Each point is reached from the start by the listed moves, each made 0, 1 or 2 times, or once backwards (-1), plus a little noise. Say if it took an odd or an even number of moves. Then give how often each move was made.

Moves:
(1): +0.50 +0.17 -0.49
(2): -0.22 -0.29 -0.43
Start: +0.01 -0.15 +0.06
Points:
-0.42 -0.73 -0.81 -> even (0, 2)
+0.01 -0.14 +0.06 -> even (0, 0)

Moves:
(1): +0.17 +0.23 +0.10 +0.08 +0.12 -0.21 -0.04 +0.14 -0.16 +0.07 +0.08 -0.03 +0.03 -0.04
(2): -0.17 -0.12 -0.05 +0.04 +0.23 -0.37 +0.12 +0.26 -0.01 -0.14 -0.15 -0.20 +0.08 -0.08
(3): -0.21 -0.09 +0.59 -0.14 +0.02 +0.08 +0.17 -0.17 -0.02 -0.12 -0.17 -0.11 +0.24 +0.03
(4): +0.01 -0.06 -0.12 +0.21 -0.09 -0.12 +0.01 -0.05 +0.06 -0.03 -0.07 -0.06 -0.01 -0.32
(5): -0.23 +0.00 +0.00 -0.10 +0.32 +0.06 -0.13 -0.11 -0.09 +0.00 -0.04 +0.33 -0.16 -0.38
(6): +0.11 +0.26 -0.12 +0.11 +0.12 +0.28 -0.10 +0.07 -0.05 -0.27 -0.29 +0.17 +0.20 +0.38
(7): +0.14 -0.12 -0.16 +0.02 -0.33 -0.11 +0.09 -0.01 +0.01 -0.12 -0.13 +0.11 +0.08 -0.15
(8): -0.03 -0.04 -0.15 +0.30 +0.05 -0.11 +0.17 -0.12 +0.16 +0.11 +0.04 +0.41 +0.22 +0.02
(9): +0.46 -0.23 -0.21 +0.08 +0.25 +0.07 +0.06 -0.12 +0.16 -0.31 +0.27 -0.16 -0.12 -0.02
(10): -0.08 +0.09 -0.17 -0.31 +0.24 -0.06 -0.06 -0.01 +0.40 +0.33 -0.15 +0.16 +0.08 +0.23
(11): -0.24 +0.14 -0.01 +0.06 -0.02 -0.12 -0.13 -0.13 +0.22 -0.03 +0.05 +0.17 +0.14 +0.20
Start: +0.08 +0.16 -0.06 +0.04 +0.04 +0.09 +0.24 -0.15 -0.05 -0.11 +0.00 +0.01 +0.21 -0.23
Points:
-0.63 +0.32 +0.20 -0.42 +0.39 +0.34 +0.16 -0.30 -0.19 +0.00 -1.20 +0.91 +0.48 -1.02 -> odd (0, 0, 1, 1, 2, 1, 1, 0, -1, 1, -1)
-0.41 +0.93 +1.01 -0.38 +0.16 +0.36 -0.18 -0.74 +0.42 -0.30 -0.57 +0.16 +0.94 +0.56 -> even (1, -1, 2, 1, 0, 1, 0, -1, 0, 1, 2)
+1.04 +0.11 -0.98 +0.89 +0.32 +0.50 +0.66 -0.25 +0.12 -0.82 -0.41 +0.95 +0.86 +0.20 -> odd (0, 0, 0, 0, 0, 2, 1, 2, 1, 0, -1)
-0.47 -0.87 +0.74 -0.20 +0.78 -0.76 +1.07 -0.31 +0.11 -0.64 -0.15 -0.06 +0.69 -0.88 -> even (0, 2, 2, -1, 1, -1, 1, 1, 1, 0, 0)
-0.48 +0.61 +0.94 +0.03 +0.19 +0.15 +0.08 +0.07 -0.25 -1.00 -0.17 -0.74 +0.80 +1.09 -> even (0, 1, 1, -1, -1, 1, -1, -1, 0, -1, 2)
+0.81 +0.19 -1.24 +1.16 -0.90 +0.42 +0.20 +0.01 -0.13 -1.14 -0.57 -0.01 +0.49 -0.11 -> odd (-1, 0, -1, 2, -1, 2, 1, 0, 0, -1, 0)

Moves:
(1): +0.02 +0.03 -0.28 -0.27 -0.11 -0.14 +0.01 -0.11 -0.02 +0.09 -0.23 +0.01 -0.10 -0.24 -0.14 -0.08 -0.18 +0.05 +0.06 +0.01 +0.07 -0.08 +0.24 +0.07 +0.02 +0.00
(2): -0.11 -0.12 +0.07 +0.18 -0.30 +0.04 +0.07 -0.03 -0.16 -0.03 +0.04 -0.18 -0.11 +0.14 -0.09 +0.22 +0.23 +0.07 +0.23 +0.07 +0.11 -0.07 -0.02 +0.02 -0.04 -0.02
(3): +0.11 -0.08 +0.00 +0.14 +0.00 -0.06 -0.11 -0.15 -0.13 +0.05 -0.04 +0.23 -0.08 -0.02 -0.21 +0.01 +0.04 +0.04 +0.02 -0.13 -0.01 +0.00 +0.06 +0.08 +0.02 +0.07
(4): -0.06 +0.04 -0.13 -0.02 +0.00 -0.04 -0.05 +0.19 +0.12 -0.10 -0.06 +0.38 -0.07 -0.07 +0.04 +0.10 +0.03 +0.07 -0.15 +0.02 +0.09 +0.10 +0.14 -0.08 +0.06 -0.02
(5): -0.03 -0.12 -0.16 -0.14 -0.05 +0.05 +0.07 +0.10 +0.19 +0.15 +0.11 +0.06 +0.06 -0.15 -0.18 +0.20 +0.04 -0.30 -0.03 +0.07 +0.06 -0.04 +0.05 -0.13 -0.05 -0.03
(6): -0.11 +0.08 -0.02 -0.07 +0.05 +0.13 +0.01 -0.07 +0.06 +0.05 -0.01 +0.04 +0.19 +0.14 -0.14 +0.03 -0.19 +0.13 +0.08 +0.16 +0.08 +0.01 -0.07 +0.05 -0.01 -0.02
(7): +0.25 +0.01 -0.19 -0.10 +0.09 -0.01 +0.18 +0.10 -0.13 +0.11 +0.05 +0.16 +0.04 +0.25 -0.12 -0.10 +0.12 -0.02 +0.04 -0.09 +0.02 +0.12 -0.09 +0.17 -0.11 +0.03
(8): +0.15 +0.04 -0.02 -0.21 -0.09 +0.26 -0.06 +0.03 -0.06 +0.12 +0.10 -0.04 +0.09 +0.08 +0.13 +0.21 +0.05 +0.04 +0.02 +0.03 -0.08 +0.15 +0.14 +0.00 +0.13 +0.02
(9): +0.02 -0.03 -0.11 +0.14 +0.00 +0.03 -0.05 -0.06 +0.00 +0.02 -0.08 -0.06 +0.03 +0.06 -0.01 -0.07 -0.01 +0.12 -0.02 -0.18 +0.11 +0.02 -0.15 -0.21 -0.06 +0.02
(10): -0.17 +0.07 -0.16 +0.11 +0.03 -0.08 +0.05 -0.08 -0.12 -0.07 -0.03 -0.14 +0.14 +0.05 +0.08 -0.03 +0.05 +0.10 -0.29 -0.04 +0.03 +0.11 +0.17 -0.11 +0.18 +0.14
(11): +0.05 -0.05 -0.12 +0.06 +0.07 +0.05 -0.10 +0.15 -0.22 -0.18 +0.19 -0.23 -0.03 -0.10 -0.12 -0.14 -0.02 -0.19 -0.29 -0.12 -0.08 +0.11 -0.21 +0.05 -0.05 +0.23
(12): +0.04 +0.06 -0.07 +0.01 +0.03 +0.10 +0.03 +0.02 +0.00 +0.02 -0.02 -0.01 -0.13 -0.01 +0.09 -0.08 -0.04 -0.01 -0.15 -0.04 +0.09 -0.07 -0.01 +0.18 -0.04 -0.16
(13): -0.16 +0.20 +0.03 +0.05 +0.09 -0.10 -0.04 +0.16 +0.07 +0.10 -0.10 -0.10 +0.13 +0.00 -0.06 -0.25 -0.25 -0.07 -0.01 +0.07 +0.03 +0.09 +0.16 +0.06 +0.01 -0.07
(14): +0.24 +0.11 -0.10 -0.27 -0.06 -0.12 -0.32 +0.10 -0.10 +0.09 -0.24 -0.08 +0.01 -0.09 -0.13 -0.05 +0.13 -0.02 -0.17 -0.33 -0.04 -0.26 -0.34 -0.07 +0.09 -0.09
(15): -0.01 +0.05 +0.08 +0.02 -0.01 -0.02 -0.02 -0.03 +0.15 -0.17 -0.03 +0.06 -0.07 +0.04 +0.01 +0.23 -0.01 -0.01 -0.01 -0.06 +0.04 +0.00 -0.04 +0.02 -0.01 +0.11
(16): +0.06 +0.21 +0.26 -0.08 -0.33 -0.12 -0.07 -0.02 +0.01 +0.15 +0.03 +0.02 +0.13 +0.25 +0.14 -0.01 -0.08 -0.06 +0.05 +0.05 -0.17 +0.02 -0.10 -0.07 -0.16 -0.13
(17): +0.02 -0.13 -0.06 -0.07 +0.25 +0.15 -0.07 -0.12 -0.27 +0.27 -0.09 +0.07 +0.03 +0.06 -0.07 -0.21 +0.22 +0.11 +0.09 -0.07 +0.21 -0.03 +0.41 +0.09 -0.20 +0.05
(18): -0.26 +0.11 +0.13 -0.24 -0.20 +0.01 +0.01 +0.10 -0.12 +0.28 -0.24 -0.14 +0.03 -0.08 -0.09 -0.06 +0.34 -0.05 -0.10 -0.11 -0.01 +0.22 +0.08 +0.04 +0.05 -0.01
(19): +0.07 +0.04 -0.09 +0.00 +0.17 -0.04 -0.05 -0.08 +0.08 +0.16 -0.04 +0.05 -0.04 +0.01 +0.18 -0.02 +0.13 +0.01 -0.04 -0.02 -0.07 -0.01 -0.01 +0.04 -0.15 -0.02
(20): -0.02 +0.06 +0.09 -0.09 +0.07 +0.16 +0.07 +0.05 +0.10 -0.05 +0.03 -0.13 +0.03 +0.09 -0.35 -0.14 +0.16 -0.09 +0.03 +0.17 -0.03 +0.04 -0.05 +0.01 +0.07 +0.03
(21): -0.03 +0.02 -0.18 -0.16 -0.09 -0.18 +0.00 -0.20 -0.14 +0.04 +0.24 -0.03 -0.05 -0.02 +0.02 +0.12 -0.08 -0.01 +0.10 -0.04 +0.08 +0.13 +0.10 -0.08 +0.01 +0.03
(22): -0.05 +0.05 +0.02 +0.00 -0.04 +0.28 -0.02 -0.06 +0.00 -0.12 -0.14 +0.06 -0.05 +0.19 +0.05 +0.00 +0.15 -0.25 +0.08 +0.02 +0.11 +0.08 -0.17 +0.12 -0.11 -0.11
(23): -0.17 +0.01 -0.11 -0.15 +0.04 -0.06 -0.07 -0.24 -0.02 -0.13 +0.05 -0.04 -0.03 +0.14 -0.05 -0.04 +0.02 -0.04 -0.01 -0.19 -0.17 +0.11 +0.15 -0.02 -0.01 -0.05
(24): -0.10 -0.23 +0.07 -0.08 -0.01 -0.12 -0.03 +0.06 +0.27 +0.07 -0.04 -0.02 +0.00 +0.09 +0.22 -0.01 +0.16 -0.02 -0.05 -0.01 +0.04 -0.01 -0.05 +0.08 +0.17 +0.06
Start: -0.04 -0.40 -0.10 +0.02 -0.01 -0.14 +0.10 -0.01 -0.19 -0.21 -0.11 -0.16 +0.11 +0.06 -0.20 -0.14 -0.03 -0.11 +0.01 -0.09 +0.12 -0.15 -0.05 +0.02 +0.05 -0.09
Points:
-1.17 +0.20 +0.33 -0.01 -1.79 -0.35 +0.07 +1.13 -0.22 -0.56 -0.59 -0.51 +0.00 +0.66 -0.75 +0.21 +0.65 -2.01 -0.56 -0.66 +0.05 +0.77 -0.87 +0.22 -0.61 -0.31 -> odd (0, 2, 0, 1, 2, -1, 1, -1, 0, 0, 2, 0, 2, 0, 2, 2, -1, 2, -1, -1, -1, 2, 1, 0)
+0.43 -0.20 +0.24 -0.10 -0.69 +1.12 -0.84 +0.66 -0.44 +0.50 -0.93 +0.41 +0.45 +0.83 -0.81 +0.92 +0.94 -0.63 +0.65 -0.43 +1.04 -0.64 -0.72 -0.25 -1.09 -0.57 -> odd (-1, 2, 0, 1, 2, 1, 0, 1, 1, -1, 0, -1, 1, 2, 2, 1, 2, 0, 0, -1, -1, 2, -1, -1)
+0.67 -0.54 -1.54 -0.45 -0.24 -0.57 -0.14 +0.12 +0.31 +0.46 -0.87 +1.13 -0.23 +0.50 -0.60 +0.79 +0.04 +0.76 +0.63 -0.35 +1.32 -0.12 +0.62 +0.60 +0.61 +0.15 -> odd (2, 2, 2, 2, 0, 1, 2, 2, 1, 0, -1, 0, 2, 1, 2, -1, 0, -1, 1, 0, 1, 0, -1, 2)
+0.22 -0.85 -1.99 -0.62 -1.26 -1.15 -0.51 +0.12 -0.02 +0.33 -0.63 -0.56 -0.66 -0.71 +0.29 +0.72 +0.76 -0.69 -0.81 -1.20 +0.99 -0.57 -0.90 -0.55 +0.22 -0.21 -> odd (2, 2, 0, 1, 2, -1, 0, 0, 2, 1, 1, 1, 0, 2, 0, 0, -1, 0, 2, -1, 2, 1, -1, 2)
+0.11 -0.60 -0.76 -0.33 -0.98 +0.05 +0.25 -0.84 -0.46 +0.49 -0.28 -0.40 +0.04 +1.23 +0.08 +1.16 +1.58 -0.56 +0.40 -0.53 +1.38 -0.36 -0.44 -0.13 -0.48 -0.23 -> even (0, 2, 0, -1, 2, 0, 1, 0, 1, 2, -1, 1, -1, 1, 2, 1, 1, 0, 1, 0, 2, 2, -1, 1)
-0.36 +0.42 -0.56 -0.52 -0.08 -0.58 +0.83 -0.20 -0.85 +1.04 +0.39 -0.13 +0.73 +0.30 +0.22 -0.76 -0.01 -0.50 -0.55 +0.41 +0.38 +0.65 +0.92 -0.03 -0.69 -0.27 -> even (0, -1, -1, 0, 1, 0, 1, -1, -1, 2, 0, 1, 0, -1, -1, 2, 1, 1, 1, 0, 2, 0, -1, -1)
-0.65 +0.72 +0.13 -0.37 -0.78 -1.55 -0.94 -0.08 -1.39 -0.73 -0.37 -1.40 +0.03 +0.48 -1.66 -1.16 +0.29 -0.54 -1.40 -1.53 -0.60 +0.37 -0.08 +0.18 +0.57 +0.38 -> even (0, 1, 2, 0, -1, -1, 0, -1, -1, 2, 2, 1, 2, 2, 2, 2, 0, 1, -1, 2, 1, -1, 2, 0)
+0.22 -0.17 -0.31 +0.58 -0.50 -0.15 +0.69 -0.63 +0.07 -0.06 -0.63 +0.38 -0.25 +0.69 +0.55 +0.58 +0.15 +0.22 +0.81 -0.02 +0.75 -0.28 -0.47 -0.17 -1.26 -0.29 -> odd (1, 1, -1, 0, 0, 0, 1, -1, 2, 0, -1, 0, -1, -1, 2, 1, 0, 0, 2, -1, 0, 1, -1, -1)
-0.12 +0.25 -0.22 -1.59 -0.07 +0.63 -0.41 -0.06 -0.60 +1.29 -1.26 -0.13 +0.52 +0.63 -0.33 -1.03 +1.88 -0.45 +0.09 -0.58 +0.46 +0.71 +0.38 -0.52 -0.39 -0.56 -> even (0, -1, -1, 1, 0, -1, 0, 1, 2, 0, -1, -1, 0, 1, -1, 1, 2, 2, 1, 2, 1, 2, 0, 0)
-0.50 -0.54 -0.77 -0.65 -0.48 -0.21 +0.09 +0.11 +0.28 -0.58 -0.31 -0.33 +0.06 +1.14 -0.44 -0.09 +0.82 -0.98 -0.04 +0.15 +0.44 -0.31 -0.77 +0.44 -0.17 -0.33 -> even (1, 2, -1, 1, 1, 1, 1, -1, -1, 1, 1, 0, 0, 1, 0, 1, 0, -1, 1, 1, 0, 2, 1, 2)
-0.09 +0.61 +0.52 +0.19 -0.29 +0.48 +0.81 +0.74 +0.95 -0.10 +0.61 -0.46 +0.65 +0.53 +0.17 +0.69 +0.02 -0.73 -0.95 +1.20 -0.47 +0.12 -0.14 -0.13 -0.07 -0.13 -> even (-1, 0, -1, 0, 2, 0, 0, 1, -1, 2, 0, 2, 0, -1, 2, 2, -1, 0, 2, 2, -1, -1, -1, -1)
